Each row of a before or after table is a point. One or more steps were done to the points. Then noise was added and the rows were shuffled. The steps act on how far a point lies along the listed directions, d1 being the first. Name the steps. A step turns or swaps two directions, mirrors them in a line or flattens them onto one, adds a multiple of one to another, or multiplies one. Angles are multiples of 10 degrees, from the lower direction toward the higher: turns from -170 to 170, lines from 10 to 170 but not 90. Use the fewest steps. Two steps may share a direction if one is a turn and the other turns, adds or multiplies; they go together, in the order done. Otherwise the lowest direction goes first.
In the rows, zero is written as 128.

Directions:
(1): [ 91  73 108]
(2): [187  95 112]
(3): [131 102 193]
Before, 14 rows:
[[ 87  94 183]
 [149 167 164]
 [161 167 126]
 [181 151 154]
 [120 190 147]
 [ 73  88 165]
 [ 78  86 173]
 [135 100 159]
 [ 71 163 104]
 [ 46 138 108]
 [114 124 169]
 [128  58 180]
 [117 134 156]
 [ 91 119 153]]
After:
[[158 191 161]
 [139  75  65]
 [ 99  59 143]
 [185 192 136]
 [118  53  71]
 [124  58  65]
 [116 102 167]
 [151 131 115]
 [134  95 103]
 [154 123  98]
 [177 201 132]
 [181 181 163]
 [124  80  41]
 [137 118  89]]
Steps: multiply d1 by 1.6; multiply d2 by 0.4; turn d2 and d3 by -140 degrees

Directions:
(1): [155 193 116 164]
(2): [131 167 162  67]
(3): [155 113 196 158]
(4): [ 57 149 151 151]
Before (11 x 4):
[[147 119 112 129]
 [112 119 135 102]
 [106 150 175 106]
 [106 201 154 126]
 [ 94 147 159 149]
 [ 97 202 114 134]
 [133 114 132 133]
 [123   7  49 101]
 [ 67 164  65 117]
 [110 178 136 110]
 [ 97 159 124 166]]
After, 11 rows:
[[128 170 102 162]
 [142 176 153 119]
 [ 91 180  54 122]
 [125 116 130 132]
 [121 165 153 158]
 [107 127 148 115]
 [127 161 198 127]
 [ 34  25  29  99]
 [149 200 111 133]
 [137 109 109 120]
 [160 198 168 135]]
Steps: turn d1 and d4 by -40 degrees; add 0.7 times d2 to d3

Directions:
(1): [136 100 211 137  88 115]
(2): [ 82 171 122  86  83  84]
(3): [ 92 103 149 119 196  77]
(4): [135  92 132  43 132 161]
(5): [185  95  94 121 110  67]
(6): [182 192 161 105 160 119]
Before, 9 rows:
[[ 97 154  94 136 126  99]
 [ 61 106  87 136 134 102]
 [153  76 177  98 141 128]
 [148 104 167 100 151 163]
 [ 64 124 126 135  88  93]
 [ 86 111 158  95 135 109]
 [122  92  96  92  32 103]
 [146 102  81  31  25 118]
 [124 101 148 106 140  89]]
After:
[[ 97 188 103 113 179 123]
 [120  84 150 110 135 180]
 [189  92  41  12  64  49]
 [ 58 132 137  98 143 147]
 [119 179 128 128 134  96]
 [ 72 170  86 122 125 113]
 [154 110  27  71  90  57]
 [109  54 127 108 145 145]
 [ 93 100 133 109 151 107]]
Steps: turn d1 and d6 by -90 degrees; turn d3 and d5 by -30 degrees; multiply d5 by 1.6

Directions:
(1): [ 80 112 110  54  66 131 171 110 143]
(2): [ 74 118  68 141 149 108  96 180 183]
(3): [109 114 179 169 125  75 152  82 192]
Before, 8 rows:
[[152 145 101 119 142 147 119 156 104]
 [159 141 124 131 148 112 101 146 116]
 [172 139 138 100 145 193 119 154  43]
 [159 142 117 127 152 160 129 153  74]
 [ 75  94  94   7  73 144 164 132 106]
 [182 129 193 153 112 119 147  70  88]
 [138 138 165 129 132 139 116 107  98]
 [121 119 143 113 102 126 140 104 132]]
After:
[[ 74  93  94   6  75 143 167 131 106]
 [134 136 121 128 135 122 135 138 139]
 [157 128 191 108 123 155 160  98  84]
 [134 127 138 111 106 135 133 111 108]
 [149 136 135 135 141 101 109 134 134]
 [216 142 215 146 105 142 158  56  49]
 [147 142 181 128 125 137 126  94  89]
 [143 134 150 132 133 132 154 118 104]]
Steps: flatten d1 and d3 onto the line at 160 degrees; multiply d2 by 1.6

Directions:
(1): [134 148 139 124 142  81 135  95  30  65 137]
(2): [206 139 145  82 115 188 169  86 127 131 172]
(3): [175 173 131 104 128  97 101 224 109 153 162]
(4): [ 43 136 114  88 120 148 121 118 101 164 205]
(5): [116 200 100 141  59  94 193 115 136 152 106]
Before, 8 rows:
[[136 199 123 114  75 116 166 127 118 148 172]
 [105 185 111  65  96 144 161 117  88 164 208]
 [ 80  62 136 130 143 152  67 147 159 144 145]
 [122 119 141 116 140 137 117 125 134 112 103]
 [135 192 118 122 100 133 138 167 142 178 146]
 [  7 135  81 155  85  93 134  92 140 138 131]
 [ 89 172 105 100  96 180 176  95 149 194 183]
 [207 186 124 131 121  78 135 182  43  74 136]]
After:
[[126 127 142 111 133 135 118 138 135 121 109]
 [126 171 131 126  91 126 172  85 115 118 152]
 [ 27 162  84 153  85  63 136 104 101 122 130]
 [207 121 132 161 136 120 137 135 107  64  82]
 [118 161 125  86 115 133 168  72  58 113 179]
 [102 159 121 127 115 152 140 111 130 152 146]
 [ 76  92 133 115 138 127  69 162 120 142 169]
 [ 84 183 110  97 103 157 182  70  96 160 193]]
Steps: turn d1 and d4 by -40 degrees; flatten d3 and d5 onto the line at 110 degrees

Directions:
(1): [ 96 122  67 164 133 156 107 183  88  80 183 115  77 178]
(2): [100 182 136  65 114 161 183 135 116 146  93  58  66 134]
(3): [ 52 149 187 133 189 113 134 208 118 147 123 142 170 128]
Before (10 x 14):
[[156 148 136  87  91 149 145  94 152 139 107 101 106 129]
 [165  98  89 120  58 136  92  94 132 117 135 159 135 131]
 [148 104 108 117 108 123 134  79 166 148 105 124 139 142]
 [ 70 157 159 113 148 144 151 146  97 169  95 104 128 117]
 [119 161 121 101 112 145 155 136 129 129 126  82 104 145]
 [ 72  93  89 190 160 175  78 178  85  60 188 134  92 188]
 [195  68 140 159 130  92 101  84 185 103 137 232 190 100]
 [200  53  58 203 101 111  68  87 135  85 172 202 150 120]
 [ 80  76 131 188 177 131 102 203 106 121 161 185 153 159]
 [109 152 109 104 121 153 137 137 130 131 114  96  84 155]]
After (10 x 14):
[[220  19  55 245 111  91  30  83 142  71 194 249 191 118]
 [113 146 110 109 123 153 136 140 130 129 114 104  84 155]
 [181  63  84 157  70 115  58  90 138 105 156 202 173 127]
 [159  83 106 140 116 107 117  77 169 143 117 148 160 140]
 [166 127 136 113  97 133 127  92 161 132 121 126 128 129]
 [123 158 120 103 114 144 152 139 129 130 125  83 106 140]
 [201  55 140 176 134  84  88  84 185 101 146 249 207  99]
 [ 58 186 161  84 139 156 177 148  90 175  78  74 102 117]
 [ 66 102  91 181 157 178  89 179  84  64 183 122  83 191]
 [ 63 108 137 152 169 152 136 209  98 130 139 147 121 162]]
Steps: add 1 times d3 to d2

Directions:
(1): [ 81 137 205 132 128 157 143 151 145  76 107 175 118  81  81 220 147 116]
(2): [ 61 116  61 133 169 146 120  88  97  85 163 131 151 182  93 155  89  55]
(3): [118 151 124  48  92 161 116 124 194 159  76 109  87 214 106 142 156 103]
(4): [ 75 104 174 121 111 184  86 118 161 113 159  33 125  78 173  94 112  97]
Before:
[[115 122 167 128 130 146 135 130 145 109  90 154  91  99  90 181 143 123]
 [124 120 107 110 133 124 116 108 132 111 123 141 107 166 105 120 117 117]
 [164 138 172 126 108 110 139 149 129 130  94 180 113 105 102 157 152 174]
 [133 131 204 138 119 156 145 154 175 133 127 115 118  39 158 134 150 155]
 [196 104 120 211 144  66 124 129  62 140 183 108 178  30 195  62 107 187]
 [104 109 128 121 111 166 103 136 164 122 111 125 111 139 133 129 146 114]
 [104 112 108 146 117 124 126 140 120 130 130 143 117 124 114 134 142 129]
 [153  97 102 175 156  77 136 123  78 142 167 115 149  69 174  78  92 138]
 [104 133 110 135 119 131 116 135 136 122 136 107 136 137 132 107 106 106]
 [ 99 136 119 153 154 130 117 129 117 110 145 121 131  97 119 148 123 108]]
After:
[[100 112 111 147 116 128 126 139 119 130 131 136 118 118 116 129 142 130]
 [117 147 138 122 106 125 129 153 151 129 104 141 121 131 112 139 133 124]
 [124 104  83 144 146 117 103  94  85 120 170 100 153 133 143  83  91 120]
 [113 114 165 120 118 139 111 124 146  99 125 123 106 108 121 124 122 128]
 [191 133 122 146 138  55 170 154 101 164 101 193 119 103 127 134 138 171]
 [115 153 112 135 150 119 128 136 118 123 121 151 121 129  99 167 139 117]
 [249 146  87 171 138  29 163 145  73 169 114 201 150 124 132 113 149 212]
 [107 110 111 114 118 164 101 131 162 125 109 127 113 159 127 128 140 112]
 [148 135  31 110 154 117 146 100 133 169 138 131 136 205 133  99 116 113]
 [ 93 101  82 131 154 145 111  85 113 108 134 110 114 144 111 131 100  81]]
Steps: swap d1 and d2; mirror d3 and d4 in the line at 30 degrees

Directions:
(1): [101 152  30 128 155  84  98 123 125  38 149  56 102 155 119 141  90 105
 118 139]
(2): [127 137 125 171 176  86 158 205 170  90  94 184 108  76  78  66 117 113
 134  83]
(3): [119 185 120 106  58 164 103 142 157 129 135  96 113 128  77  40 128 192
 185 168]
(4): [ 83 126  96 146 143 131 137  96 215 141 109 112 197 108  72 157 214 122
  96 167]
Before:
[[115 112  88 154 194  99 142 130  77  64 138 130  98 145 155 168  94  73
   91  98]
 [ 61 169  87 117  99 129 124 139 205 105 122 115 120 102  62  51 159 155
  140 182]
 [ 89 149 101 133 132 108 116 137 193 133 127 119 123  97  68  79 144 126
  131 170]
 [118 163 121 151 117 143 161 162 201 109 115 153 147  77  19  50 180 168
  148 126]
 [162 123 144 101 145 129 121 109  25 113 144 112  95 174 197 166  69 109
  116  92]
 [162 121  76  78 157 100  90 146  24  58 159  97  57 179 197 143  10 118
  129 114]
 [113 154  92 124 120  94 115 133 152  69 115  56 115 156  67 102 133 148
  145 144]
 [ 90 140  88 121 115 123 112 118 127 110 147  98 158 162  93 143 163 142
  145 170]
 [133 138  70 113 125 111  79 113  50  85 161  54  73 193 140 144  57 127
  164 131]]
After, 9 rows:
[[ 77 187  47 136 117 138 110 130 153  58 138  73 106 135  61  75 126 144
  143 167]
 [135 111 138 124 132 114 128 138  59 119 152 145 120 166 152 156 113 122
  143 123]
 [132  85 120 113 136 151 140  40  93 138 160 102 178 158 157 242 172 110
   73 140]
 [116 137  55 168 194  62 125 174 132  57 114 114  91 130  68 110  86  96
  146  94]
 [124 107 103 123 162  78 123 105 103  72 123  65 119 174 137 184 117 104
  103 117]
 [ 91 161   7 144 203  67 122 199 199  11 103 114 110  97  37  69  98 121
  120 129]
 [119 184 109 147 151 109 140 190 161  78  93 142 110 100  60  43 118 139
  150 103]
 [ 96  78 116 107 153 113 130  69  84 130 149 117 126 157 203 219 131  78
   64 145]
 [111  94 115 112 146 109 107  74 103 156 156 102 124 147 168 185 123  88
   96 160]]
Steps: turn d2 and d4 by 120 degrees; add 0.7 times d4 to d1; multiply d3 by -1

Directions:
(1): [112 138 141 182 104  43 162 143 161 117 123 154  94 173  58  97 163  67
  72 182  93 124 138 180  98 124 132 120 201 172 139  60]
(2): [ 82 137 122 136  89 173 126 220 101 100  84 170  43 146 184 201 148 105
 164 104 165 182 110 136 139 147 147  61 150 136  95  87]
(3): [128 109  87 192 184 123 156 218 115  69 165 167 183  69 153 118  93 131
 119 146  52 141 132 111 154 192  64 135 166  99 108 143]
(4): [205 116 157 113 130 125 186 179 146  99 129 193 192 102 150  82 115 114
 164 122 241  69 137 169  86 108 180 116 146 107 124 112]
(5): [ 89 166 171  68 197  69 149  91 112 125 142 116 122 115 161 144 104 132
 133 157 107 118  83 178 111 215 157  48  98  67 186  91]
Before, 14 rows:
[[121 151 143 135 190 123 122  84 114 151 178 108 170 104  76 105 103 150
  106 160  55 113 149 117 143 135  94 166 109 105 117 166]
 [183 152 165  61 171  88 171  87 164 125 132 130 183 104 132  47 123 127
  152 149 182  59 130 211  51 150 179  93 111  83 178 105]
 [ 91 144 147 130 111  80 143 129 132 151 120 132  64 177 107 146 161  82
   93 135 150 147 137 162 123 123 156 102 153 159 125  67]
 [111 152 135 103 140 162  95  90 114 145 108 116 141 111 173 137 139 145
  148 137 155 131 112 122 132 160 114 113  91 107 120 164]
 [106 161 145  50 184 140 101 109  83 134 142 121 136  91 208 178 104 186
  181 109 142 121 101 109 124 185 140  99  59  63 134 147]
 [ 70 170 156 102 177  53 176 126 100 114 144 141 135  89 129 125 116  98
  116 163 106 128  76 178 132 194 129  54 145  69 164  75]
 [168 117  82 178 115 219 100 199 112 102 115 150 137 100 175 189 116 166
  178  93 158 147 123  54 147 114 111 153 103 119  93 172]
 [208 103 130 200 142  59 204 131 172  97 155 158 240 108  38  18 125 106
   71 196 116  61 166 161 105  99 104 187 198 140 128 116]
 [151 119 138 154 150  73 176 148 134 105 120 187 138 143 132 126 106  98
  113 142 145  87 114 169 106 146 163 119 155 108 129  95]
 [134 169 174  50 190  76 117  26 145 149 163  77 179 150  91 109 108 136
  127 132 147  80 131 163 104 118 154 109  73  83 174 120]
 [ 97 150 132 138 152  41 104  36 144 175 159  81 133 140  64  87 140 123
   58 171  42 128 132 139 109 140 111 138 130 126 158 106]
 [123 152 155  78 174  59 151  32 135 143 161  77 159 138  72 101 100 119
  100 185  74  95 104 164  95 154 136 133 108 118 201 136]
 [148 110 138  84 131 157 104  88 104 132 140  93 129 101 177 150 114 175
  149  96 128 145 119 113 139 149 116 129  77  96 124 153]
 [130 116 129 149 157  78 160 121 125 111 139 139 150 112 114 108 126 109
  108 158 108 125 118 156  98 167 132 132 165 109 127  95]]
After:
[[139 127 107 189  65 103 114 147 154 132 123 161 108 168  62 109 184 108
   96 145 125 118 174 108  99  58 112 201 189 197  77 110]
 [120 134 104 198 167  84 156 223 144  59 161 172 164 131  90 115 116  80
  100 151  75 135 157 149 132 143  80 120 198 123  98  94]
 [ 52 154 105 168 167  85 119 167 105 115 145 134  90 107 149 154 129 115
  100 153  27 184 107 138 140 213  96  70 150  96 127  83]
 [188 127 109 145  76 202  80 112 142 156 100 112 118 146 125 165 141 163
  161  88 196 120 135  63 120  48 150 183  81 151 114 173]
 [ 69 157 127 169 137 170 123 199  94 116 131 161  69 131 124 182 130 113
  138 139  91 175 138 125 159 147 110 108 156 129  72 121]
 [ 73 160 158 136 100  43 171 119 129 133 113 146  87 148  61 104 164  60
   95 164 131 134 102 189 114 122 145  84 187 142 147  53]
 [112 150 151  91 191  59 152  70 124 159 168 102 150 119 118 112 115 124
   91 148 108 111 130 151 126 167 133 115 104 104 160 106]
 [107 128 140 124 138 101 153 131 111 116 112 142 101 125 142 143 137 104
  135 144 146 143 101 165  98 165 164  96 149 109 124  79]
 [ 93 139 111 179 150  91 169 205 114  68 141 155 105 132 107 150 112  80
  110 185  54 157 109 157 126 193 101  95 198 140 138  98]
 [161  84 110 175  73 142 113 138 134 117 132 127 114 131 113 122 151 128
  107 119 115 151 161 116 134  95  91 181 153 164  87 131]
 [174 127 117 165 141  91 193 222 164  69 130 197 164 101 129  59 137  88
  137 164 138  93 150 200  73 162 134  96 199 118 124  77]
 [143 132 150 123 149  86 163 123 131 121 113 176 128 152 148 139 112 110
  131 132 166  86 104 174 101 147 181 103 133  97 141  95]
 [129 132 113 176 100 141 106 117 141 137 107 135 144 133 114 105 164 114
  111 155 128 130 149 120 130 115  84 165 148 162  95 158]
 [107 144 155  89 168 158 182 223  80  67  99 184 130  84 232 184 101 131
  190 131 199 140  87 173 130 213 165   8 131  56 122  80]]
Steps: swap d1 and d5; turn d2 and d3 by -130 degrees

Directions:
(1): [110  64 112 163 152 103 134 145 116  76 180 157 228 153 126 126 112 135
 152  90  71 153 200  92 221 194  68 160 160 151 114 125 199 136 126 135
 139  90 191 152 153 144 110 161 139  81  90 185]
(2): [125  95 136 181  97  76 134 121 134  68 111  86 115 153 156 125  98 107
 170 177 165 169 128 246 154 167 101 138 165  65 132 210 175  94 152 135
 121 136  46 184 181  97 131  88  97 194 113 116]
(3): [148 126 179 107 147 134 133 130  33 131  99  64 131 175  83 139 127 176
  97 102  65 127  84 152 155 192 202  83 116  91 188 144 193 127 209 108
 164 153 217  93  98 120 151 105 100 152 119  90]
(4): [ 86 120 210 202 112  78 104 146 126 186 112  49  83 133 142 109 169 117
 186 107  77 106 157 142 126 146 180 186 108 173 142  82 118  94  87 169
 152 127 113 203 130 144 127 176 110  48 133  51]
(5): [119 108 133  91 111 124 116 130 217 117  68 159  81 106  83 167  83 135
  90 105 104  70 144 172 130 229  98 130 128 100 104 132 130  77 178 167
  63 136 105 101  85 182 210 212 168  97 134 132]
(6): [144 162 141 153  87 143 181  70 164 170 172 149 117  81 121 196 118 164
 125  80  99 148 125 122 157 106 117 138 157 111 148 132 225 200 100 126
 171 214  90 192  78  83 162 151 135 136 226 148]
Before (11 x 48):
[[117 137 193 184 107  91 124 116 105 183  93  48  60 148 123 115 154 116
  169  93  92 116 130 178  96 127 205 139 115 131 170 112 124 110 111 138
  178 150  75 188 126 118 134 112 103 103 145  48]
 [112 143 154  95 105 125  95 136 186 139 104 143  70  89  99 154 115 126
   78  89 124  79 114  88  70 149 135 108 126 152 104 103  76  90 135 142
   90 130 103  92  88 178 162 177 170 101 141  89]
 [151 186 111 147 121 160 146 114 142 183 190 152  91  83 152 149 167 106
  140 145 182 141 100 137  67  43 132 128 131 151 132 119  74 163  65 113
  137 150  69 156 110  87 105 111 132 149 189 129]
 [ 96 157 172 189  41 107 152 101 181 173 128  94  95  74 140 121 149 112
  138 140 133 101 109 169 118  91 138 189 131 137 134 102 145 111  73 141
  135 167  32 204 140 114 169 165  91 103 190  97]
 [128 114 205 111 168 104  99 152 100 170  80  94 132 142  67 135 141 140
   98 103  37  99 154 124 142 211 175 105 104 131 153  90 160  97 154 141
  140  98 207  77  75 179 192 194 140  86 111  97]
 [139 118  92  66 150 172 115 131 154 128 144 218 158 107 144  93 158 103
  113 142 156 114 144  52  72  81 128 131 117 172 106 118  36 145 131 123
  112  82 124  64 132 126  98 147 155 100 104 145]
 [111 117 110 179 101 103 130 103 146 128 161 116 126 111 166 136 127  89
  149 139 155 165 150 146 152 129 135 157 135 152 132 146 141 140  80 105
  151 149 109 192 177  99  99  92 113 135 156 146]
 [105 131 204 137 127  66 139 153 161 123  37  68  55 128  87 152 109 140
  107 142 115  75 118 246 147 227 178 135 116  62 169 125 128  40 201 156
   80 151 116 114 101 184 223 188 116  91 114  51]
 [189 164  27  47 147 179 150 124 137  94 126 202 136 123 173 111 103  94
   89 210 235 153  88  97  69  13  95  78 147 103  85 146  52 144 139  68
   74  91 107  78 138 115  72  42 137 204 138 185]
 [129 155 230 190  67  92 134  76 155 203 118  52  83 130 126 196 145 160
  131 101  66 112 133 180 126 147 172 154 137  93 197 143 181 158 124 134
  187 219  78 201  89 109 150 135  98 133 181  71]
 [109 113 180 164 132 109 110 140  60 145 119  28  92 175 128  79 173 123
  158 129  87 119 125 190 117 164 205 128 106 104 157 116 131 101 129 146
  181 141 164 168 131 137 120 131  96 121 110  34]]
After (11 x 48):
[[116 126 107 174  98 116 134 100 152 139 167 127 126 102 163 142 127 101
  142 131 148 163 150 128 153 119 131 155 135 156 130 135 150 150  73 101
  155 161 110 191 167  98  98  98 120 130 168 152]
 [195 160  33  48 146 174 155 125 123  79 120 190 136 132 171 112  94  99
   84 212 237 158  79 119  76  30  99  71 154  82  94 166  69 142 161  63
   79  94 106  78 145 107  79  29 132 222 137 183]
 [108 117 184 179 124 104 116 130  76 149 130  28  86 165 136  86 178 121
  170 130  90 122 134 196 120 159 199 141 111 103 154 119 139 103 119 152
  187 151 145 185 136 134 124 134  96 116 121  37]
 [153 190 101 130 129 170 146 122 135 183 187 160  97  84 149 147 170 107
  133 140 181 137 101 114  60  41 137 121 123 159 131 112  59 158  70 110
  133 143  87 134 108  96  96 110 136 144 183 137]
 [106 134 147  92 110 115  88 146 184 127  96 138  71  97 102 143 115 121
   88  98 134  78 119  96  68 156 128 105 125 150 105 109  60  74 142 148
   84 118 100  85  99 184 157 167 164 108 123  86]
 [100 141 207 151 117  62 148 140 176 131  47  71  48 121  90 162 106 144
  115 136 112  76 123 248 154 222 173 143 123  61 170 128 142  50 187 156
   87 166  99 137  96 178 226 196 120  89 134  53]
 [124 172 226 179  74 110 132  81 165 234 132  70  83 114 117 197 155 164
  119  82  56  95 138 133 114 127 176 156 124 122 186 109 162 170 105 134
  190 217  98 190  73 122 145 158 114 100 190  76]
 [ 96 166 161 174  46 124 155 103 189 186 137 120 100  61 135 126 155 114
  128 130 130  93 110 137 107  71 138 186 127 156 131  83 135 126  64 140
  135 170  44 190 128 123 169 180 100  90 197 109]
 [116 142 193 187 105  94 127 108 123 191 105  62  60 138 125 119 158 116
  169  89  93 114 136 163  89 113 197 147 118 140 160 107 122 121 100 140
  179 153  67 197 127 121 135 120 107  96 155  54]
 [119 103 207 121 168  89  86 161  98 161  73  80 129 154  79 121 144 131
  112 116  43  97 157 138 138 217 170 114 101 133 148  95 147  77 151 143
  138  81 191  86  92 183 187 195 135  84  92  86]
 [136 103  89  69 154 162 108 141 140  97 131 208 157 121 151  84 149  95
  120 159 173 120 135  83  74  99 129 128 117 154 103 139  31 123 153 117
   96  71 117  60 152 128  91 128 151 122  81 140]]
Steps: turn d2 and d6 by 30 degrees; turn d3 and d4 by 10 degrees
